Each point is reached from the start by the listed moves, each made 0, 1 or 2 times, or once backwards (-1), plus a little noise. Say if it took an odd or an even number of moves. Then give how often each move was made.
In the rows, zero is written as 128.

Moves:
(1): [119 176 125 121]
(2): [116 142 160 141]
Start: [156 131 118 125]
Points:
[125 211 185 149] -> odd (1, 2)
[120 249 147 126] -> odd (2, 1)

Moves:
(1): [133 122 119 105 123 118]
(2): [134 142 143 142 123 138]
(3): [101 152 135 115 126 127]
(4): [139 111 133 146 114 154]
(5): [133 110 154 138 131 146]
(6): [131 130 123 119 138 133]
Start: [141 121 127 133 138 128]
Points:
[159  76 188 186 143 206] -> odd (-1, 0, 0, 1, 2, 1)
[152  72 183 143 119 210] -> odd (1, 0, 1, 2, 2, 1)
[190  81 211 200 124 249] -> even (0, 2, 0, 2, 2, 2)
[181  33 154 210 116 194] -> odd (-1, -1, -1, 2, 1, -1)

Moves:
(1): [145 117 128 134 123 148 113 120 141 117 115 108 140 117 119]
(2): [125 161 130 129 134 138 117 125 124 114 126 138 169 126 129]
(3): [128 135 129 130 133 147 123 138 125 125 125 128 119 130 144]
(4): [132 125 131 148 138 130 146 124 126 139 136 117 114 121 126]
(5): [148 127 130 120 139 123 105 151 110 132 132 109 120 118 130]
(6): [130 116 135 145 130 136 126 122 109 126 133 131 139 129 139]
(7): [122 120 118 120 143 125 121 128 136 151 111 133 142 114 143]
(8): [120 127 101 140 126 136 121 144 138 133 148 138 128 154 106]
(9): [116 122 138 131 156 123 111 125 141 124 135 125 130 129 131]
(10): [118 139 138 141 116 130 100 125 116 120 115 137 116 111 112]
(11): [124 126 124 127 114 117 123 137 124 121 156 131 149  95 139]
(12): [149 122 130 127 134 123 142 133 133 120 120 152 119 114 138]
Start: [139 133 139 132 123 125 141 132 139 123 135 122 126 131 123]
Points:
[ 76 192 100 127 221 176 142 136 184 157 110 189 208 201 181] -> even (-1, 2, 2, 0, -1, 0, 2, 1, 1, -1, -1, 0)
[ 60 209 132 149 217 153 148 100 174 177 100 135 176 156 144] -> odd (-1, 2, 1, 2, -1, -1, 2, 0, 1, 0, -1, -1)
[144  93 169 116 186 116 190 114 138 117 107 210 162 116 249] -> even (-1, 0, 1, -1, -1, 2, 1, -1, 1, -1, 0, 2)
[138  93 171 204 175 136 187  86 116 138 184  64 118 198 108] -> even (0, 0, -1, 2, 0, 2, -1, 0, 1, -1, -1, -1)

Moves:
(1): [145 115 123 131 122 119 127 123 132 131 130 126 127 129 134 126 129 123
 134 123 129 128]
(2): [126 119 126 136 130 105 142 133 139 139 143 125 133 130 121 136 137 118
 130 119 143 129]
(3): [129 119 122 139 126 122 136 141 117 109 117 118 149 113 132 124 125 118
 113 126 118 132]
(4): [139 133 132 152 142 123 116 132 119 128  91 115 131 112 117 129 124 126
 137 113 137 142]
(5): [130 123 132 127 114 112 119 123 132 144 119 116 131 135 136 132 134 134
 133 131 135 130]
(6): [133 125 125 139 136 145 124 119 137 116 139 111 146 146 120 132 126 135
 129 125 142 123]
(7): [127 132 129 122 134 132 142 144 129 132 135 123 119 141 128 131 134 123
 135 124 132 113]
(8): [137 124 119 134 128 137 130 137 131 133 146 136 122 133 140 139 137 128
 119 111 117 146]
(9): [124 133 129 114 119 123 129 111 136 126 122 126 141 131 127 123 128 122
 130 124 131 128]
(10): [135 126 143 137 130 134 135  96 141 122 133 112 122 133 110 128 112 128
 120 108 122 136]
(11): [131 125 124 134 124 124 125 122 148 115 114 120 129 127 128 142 131 139
 124 122 135 121]
(12): [121 120 120 130 123 120 116 135 138 135 115 129 118 141 134 106 122 138
 105 142 124 140]
(13): [122 126 123 130 126 118 116 133 137 126 132 128 131 133 126 119 130 150
 128 122 123 135]
(14): [125 126 110 142 131 132 131 124 122 127 126 130 128 129 130 130 119 121
 119 126 125 125]
(15): [ 92 131 124 121 135 135 135 131 152 128 113 120 117 119 124 125 140 128
 140 143 107 116]
(16): [129 131 134 122 143 116 120 139 139 136 128 126 117 143 119 137 116 131
 142 140 130 125]
(17): [126 118 130 135 138 133 123 134 120 121 126 138 146 138 109 123 139 137
 118 131 119 116]
(18): [117 121 122 125 137 133 135 130 127 120 122 140 133 126 146 125 135 136
 134 126 129 127]
(19): [148 124 122 128 131 127 152 137 134 142 143 126 127 132 107 133 123 128
 120 122 124 140]
(20): [132 124 145 126 108 125 124 139 132 135 126 136 130 126 130 120 124 139
 141 120 130 139]
Start: [136 120 122 133 134 122 123 103 128 123 123 123 128 126 126 124 141 133
 120 133 141 132]
Points:
[174 101 166 160 177  33 124 107  94 119 113  97 193 136  54 141 137  53
  84 101 147 150] -> odd (0, 2, 2, 1, 0, -1, 0, 1, 2, 1, -1, 0, -1, -1, -1, 2, 2, -1, -1, -1)
[165  98 100 178 125  82 116 177 118 146  87  87  83 128 129  48  89 122
 107 130 140 157] -> odd (2, 0, 1, 1, -1, 0, 2, -1, -1, 0, -1, 2, 1, 1, 0, 0, -1, -1, 0, 1)
[194  33 112 222 119  41  68 218 109 184  63 103 146 191 106  82 109 146
  82 139 103 180] -> even (2, 0, 2, 1, 2, 0, 1, 1, -1, 0, -1, 2, 0, 2, 0, 2, 2, -1, 0, 2)
[115 103  34 122 139  96 129 146 194 150 102 130  99 159 121  85 123 164
  28 137  37 211] -> odd (0, -1, 1, 0, 0, -1, 0, 2, 2, 0, 0, 2, 2, 1, 1, 1, 0, 0, 2, -1)
[ 95  64 174 105  77  51  89  69 161 114  57 107 151 144 139  59  97 162
 158 151  70 124] -> even (2, -1, 2, -1, 2, -1, 0, -1, 1, 2, -1, 0, 1, 1, 1, 2, 1, 1, -1, 2)
[ 98  89  75 173 187 101  95 177 214 163 190 125 140 208  67 132 179 219
 111 155 149 155] -> odd (-1, 2, -1, 0, 0, 2, -1, 1, -1, -1, 0, 1, 2, 0, 1, 1, 1, 0, 1, 0)
[118  82  83 197 150 107 180 219 165 190  89 122  81 111  66 116 152 120
  37 136  50 205] -> odd (-1, 1, 1, 1, 0, -1, 0, 2, -1, 0, 0, 2, -1, 1, 2, 0, 1, -1, 2, 1)
[170  89 191 136 115  97 153  85 178 110   7  91 169 153  82 132 133 170
 137  65 131 131] -> odd (0, -1, 1, 1, 2, -1, 2, 0, 2, 2, 2, 0, -1, 0, 0, 1, 2, 2, 1, 2)
[ 48  78 138 114 138 175 135 102 206 100 161 129 167 188 113 101 237 179
 168 150 138  47] -> even (1, 1, -1, -1, 0, 2, 1, 0, 0, 0, 0, 0, 0, -1, 2, -1, 2, 1, -1, 1)
[210  65 142 179 189 143 166 112 119  71 154  65 192 148  43 114  99 104
 105 132 137 117] -> even (2, 0, 2, 0, -1, 2, 0, -1, -1, 1, -1, 0, -1, -1, 0, 1, 1, 0, 1, 0)
